Each point is reached from the start by the listed moves, each made once or not at all, plus a little noise. Say if it took an odd or an even number of moves. Then give how often each move was made.

Moves:
(1): [ 7.8 -0.7  1.5 -1.6]
(2): [ 1.9  7.6 -0.4 -1.1]
(3): [-1.6  2.1  6.8 -2.5]
Start: [ 0.6 -2.0 -1.0  0.9]
Points:
[-1.0  0.0  5.8 -1.3] -> odd (0, 0, 1)
[ 0.5 -2.4 -0.7  1.1] -> even (0, 0, 0)
[ 8.6  7.2  7.1 -4.1] -> odd (1, 1, 1)
[10.2  5.0 -0.1 -2.1] -> even (1, 1, 0)

Moves:
(1): [ 4.6  0.3 -0.7 -0.3 -1.2  1.6 -0.7  1.5 -0.5 -0.1 -1.9 -0.6  0.5]
(2): [ 0.7  5.2  0.1 -1.8  0.6 -0.5  5.4 -2.6  3.7 -1.1  3.7  0.6  1.4]
(3): [-0.2 -0.5  8.3 -1.8 -1.4  1.2  0.9  2.1  0.0  1.2 -1.5 -0.2  0.1]
(4): [-0.9  3.0  1.5  5.3  2.4  3.5 -1.1  0.7 -0.9  0.2  0.2  0.4  2.6]
(5): [ 2.8 -1.2 -1.4 -3.5  6.2  2.3  0.4  2.8 -2.0 -2.6  1.3 -2.4  1.6]
(6): [-1.6  2.8 -2.5 -3.6  0.2  5.2  0.2 -1.9 -0.9  0.3 -3.3  0.1  0.0]
(7): [-1.4 -2.9 -0.2  1.4 -1.3  2.3  3.8  1.2  0.6  1.2 -1.3  1.5  0.0]
(8): [ 0.2  2.1 -1.1 -1.5 -2.6 -0.2 -2.1  9.6 -1.1 -1.5 -1.5  1.8  0.1]
(9): [-1.2 -1.2  1.0  1.0  0.5  2.5 -1.2 -2.4  7.5  3.5  4.3 -2.2  1.2]
(10): [ 0.4  2.1 -0.5  1.2  1.3 -1.5  1.2  1.2 -0.1  4.7  0.3 -2.9  1.1]
(11): [ 1.8  0.5  1.0 -0.7 -2.5  2.7 -0.2  1.9 -3.4  2.4  5.0  0.3  1.6]
Start: [ 1.1  2.6 -0.1 -2.4  3.6  2.4  1.0 -1.3  0.3 -3.0  3.5 -4.2 -0.4]
Points:
[ 1.0  5.5  1.1  2.3 -0.4 10.6  1.3 12.1 -4.4 -0.9  6.1 -0.4  3.7] -> even (0, 0, 0, 1, 0, 0, 1, 1, 0, 0, 1)
[ 0.8  6.9 -0.9 -1.6  4.3  2.8 11.3 -1.7  4.5  1.7  6.1 -5.1  1.9] -> odd (0, 1, 0, 0, 0, 0, 1, 0, 0, 1, 0)
[ 1.2 -2.5 -0.6 -3.5  9.0  9.4  3.9  0.4  6.6 -0.8  7.7 -7.3  2.7] -> odd (0, 0, 0, 0, 1, 0, 1, 0, 1, 0, 0)
[ 1.5  0.2  6.2 -9.4  5.0 18.7  4.8  2.2  2.1  2.9  7.9 -7.1  4.0] -> even (0, 0, 1, 0, 1, 1, 1, 0, 1, 0, 1)
[  3.8   6.8   7.5  -7.3  10.6   6.4   7.6  -0.4   9.3   2.6  11.8 -11.5
   5.2] -> odd (0, 1, 1, 0, 1, 0, 0, 0, 1, 1, 0)
[ 6.1 14.3 -2.5 -8.2  0.1 12.2  3.7  6.0  5.3  5.0  9.9 -7.1  5.2] -> odd (1, 1, 0, 0, 0, 1, 0, 1, 1, 1, 1)
